Each row of a before or after table is a point. The points were changed in one or more steps. Then noise was added and the rows were shuffled. The steps act on how far a point lies along the listed directions, d1 being the first. Write out the steps. A step turns or swaps two directions, mirrors them in a line or flattens them onto one, adds a multiple of one to another, or multiplies one. Angles are multiples of 10 degrees, from the lower direction toward the higher: turns from -170 to 170, lines from 10 to 170 but not 90. Use the fewest steps. Two steps may share a direction if one is a turn and the other turns, adds or multiplies; they go together, in the order done. Otherwise the lowest direction goes first.
In the rows, 128 means zero.

Directions:
(1): [125 174 132]
(2): [106 124 168]
(3): [ 87 127 105]
Before (13 x 3):
[[125 120 118]
 [120 136 151]
 [134  89 121]
 [110 101 134]
 [140 117 162]
 [137 117 152]
 [144 113 126]
 [127 135 158]
 [140 142 147]
 [117 119 129]
 [128 167 115]
 [129 117 138]
 [166 120  88]]
After (13 x 3):
[[107 108  97]
 [110 115 192]
 [171 157 112]
 [133 112 103]
 [109 124 183]
 [187 122   9]
 [110 130 138]
 [136 116 159]
 [112 116 146]
 [126 132 108]
 [109 103 165]
 [105  95 182]
 [ 85 123 151]]
Steps: turn d1 and d3 by -60 degrees; multiply d2 by 2.5

Directions:
(1): [100 106 105 161]
(2): [100 101 158 107]
(3): [138 131 166 164]
(4): [162  87 123 127]
Before (9 x 4):
[[116  98 145 151]
 [102 115 157 102]
 [108 138  90 143]
 [170 121 159 119]
 [177 139 112 104]
 [ 68 103 148 160]
 [167 122  87  93]
 [127 143 151 138]
 [ 81  87 146 132]]
After:
[[110 117 130 156]
 [124 134 151 137]
 [ 77 118 131 138]
 [113 119  92 127]
 [ 61 106 135 158]
 [101 133 152 110]
 [170 137 151 133]
 [179 144 124 109]
 [171 135  91  97]]
Steps: turn d1 and d3 by -10 degrees; flatten d2 and d4 onto the line at 140 degrees

Directions:
(1): [177 144 150 125 161 132]
(2): [117 129  99 158 169 100]
(3): [138 152 108 168 113 165]
(4): [158 130  79 101 114 117]
(5): [152  72 129 151 121 130]
Before:
[[111 115 167 110 125 117]
 [107 129 150 117 157 109]
 [162 111 128  90 115 118]
 [120 123 100 123 101 135]
 [124  90 156 101 115 122]
 [169 136  99 135 128 134]
 [113 109 104 154 122 128]
 [144 104 155 144 149 107]
 [127 104  84 126 116 124]]
After:
[[ 83 104 178  67 150  80]
 [130 172  99 135 127 143]
 [108  96 166  72 106 107]
 [142 163 132 124 118 158]
 [133 159 112  95 114 144]
 [121  87 143  92 170  71]
 [143 138  96 150  77 171]
 [101  99 173  93 162  74]
 [ 90 103 122 112 130  76]]
Steps: turn d1 and d5 by 130 degrees; turn d2 and d4 by 60 degrees; multiply d3 by 2.5

Directions:
(1): [117 133 155 136 186 131 141  93]
(2): [ 93 101 148 175 122 103 128 149]
(3): [ 99 158  89 132 118  93 147 100]
(4): [104 135 158  79 130  93 105 139]
(5): [150 115  95 139 161 100  82 131]
Before, 8 rows:
[[171 143 102 118 121 131 126 143]
 [181 114  49 134 126 125  94 143]
 [140 153  86 159  99 133 134 126]
 [166 129 132 106  71 141 111 170]
 [134 130  93 121  92 101 100 161]
 [109 129 148 188 132 136 160  96]
 [ 99 142 121 159 168 122 143  98]
 [139 111 125 165 105 130 128 137]]
After (8 x 8):
[[158 108  75 115 116  96  73 159]
 [144 136 164  63  91 111  95 170]
 [130 151  93 144  90 120 125 133]
 [132 115 130 144  93 115 115 149]
 [116 137  94 193 148 138 152 101]
 [115 132 125 107 122  79  94 152]
 [163 145 112 103 118 117 116 149]
 [126 127 123 193  99 149 160 108]]
Steps: add 0.5 times d3 to d1; turn d1 and d4 by -50 degrees; add 0.3 times d5 to d2

Directions:
(1): [189 127 122  97 130 169 129 107 136 150 151]
(2): [117 104 178  84 145 126 106 153  99 122 152]
(3): [130 167 107 136 180  98  99 127 125 146 162]
Before, 13 rows:
[[144 134 135  89 159 134 108 129 118 135 176]
 [113 140 123 138 125 132 134 137 127 136 125]
 [110 138 120 136 115 115 137 138 122 125 110]
 [131 106 152 110 118 132 128 129 122 114 126]
 [133 108 133 135 107 154 144 119 149 130  99]
 [114 120 141 145 109 125 157 125 125 119  96]
 [126 112 161 109 112 144 135 130 116 120 121]
 [148 121 152  72 157 120 105 137 108 144 170]
 [121 127 118 153 113 136 143 126 133 122 111]
 [143 125 149  85 150 121  99 130 112 140 164]
 [129 109 140 145  86 131 153 127 141 126  97]
 [ 97 100 129 141  94 119 153 143 139 102  86]
 [114 113 149 128  93 146 145 143 131 127 100]]
After, 13 rows:
[[146 138 144  70 190 101  84 140 103 153 194]
 [112 135 118 141 107 117 143 135 127 122 106]
 [129  76 153 126  66 178 165 123 151 118  74]
 [ 96  63 140 141  39 152 180 140 144  88  49]
 [113  97 150 141  71 143 179 123 131 108  74]
 [115  77 165 124  44 174 172 139 135 114  66]
 [145 142 142  85 179 104  83 135 105 150 181]
 [122 116 125 151  95 148 155 126 134 117 102]
 [127  74 156 140  38 162 178 126 144 109  64]
 [123  88 178 105  79 165 151 131 120 111 103]
 [145 156 129  86 198 116  84 133 111 145 201]
 [130  85 164 103  94 148 142 131 124 106 110]
 [111 141 121 138 129 133 134 138 125 136 126]]
Steps: add 0.3 times d1 to d2; multiply d3 by 2.5

Directions:
(1): [ 79 101  91 130 146 148 129 122 137  87 164 109]
(2): [135 114  83 115 120 137 147 132 178 185 132 128]
(3): [110 147 161 148  78 113 138  95 158 131 168 117]
(4): [132 142 112 196 126 118 135 184 125 130 144 130]
(5): [ 66 159 124 102 119 102 142 154 131 130 105 158]
Before:
[[ 88  99  69 116 141 140 148 151 168 134 134 121]
 [117 114  95  97 136 144 119 133 148 152 130 126]
 [166 119 105  95 137 154 136 136 148 161 118 119]
 [ 84 112  68 142 147 154 147 172 141 130 159 115]
 [107 145 108 146 121  97 150 158 150 148 130 125]
 [ 77 139 141 121 107 130 126  93 152 123 172 106]
 [ 58 137 136  94 112 112 156 123 135 124 120 142]
 [ 91 124 130 116 112 134 136  98 182 130 166 116]
 [ 66 159 141 148  97  93 122 156 143 116 137 121]
 [154 137 110 189  96 113 146 155 143 151 151 128]
 [ 27 135 101 133  93 112 147 142 169  98 156 131]
 [ 93 134 147 104 132 120 123 116 107 100 134 139]
 [123  89  86 113 146 140 128 130 164 128 145 111]]
After, 13 rows:
[[144  64  93  79 158 170 125  91 153 132 126  97]
 [170  81 120  70 152 153 119  90 148 142 121 105]
 [133 102 140  67 116 155 127  44 190 144 150 111]
 [ 77 120 121 159 111 121 120 134 156 103 169  86]
 [138  96 106  62 143 156 110 100 144 148 114 117]
 [152  89  92 128 152 182 125 121 126 134 155  91]
 [114 128 130 157 131 124 130 133 110  99 164 124]
 [102  74  93 129 114 162 126  75 174  96 186  90]
 [149 122 121  48 145 148 130 112 131 156  84 131]
 [139 133 113 135  97 116 150 132 149 160 123 134]
 [100 113  98 114 132 117 138 121 151 131 133 111]
 [120 120 142  99 106 143 119  57 159 136 173  98]
 [ 78  98 111 103 132 147 144  96 139 102 156 105]]
Steps: turn d1 and d5 by -70 degrees; turn d2 and d3 by -20 degrees; add -1.5 times d2 to d4
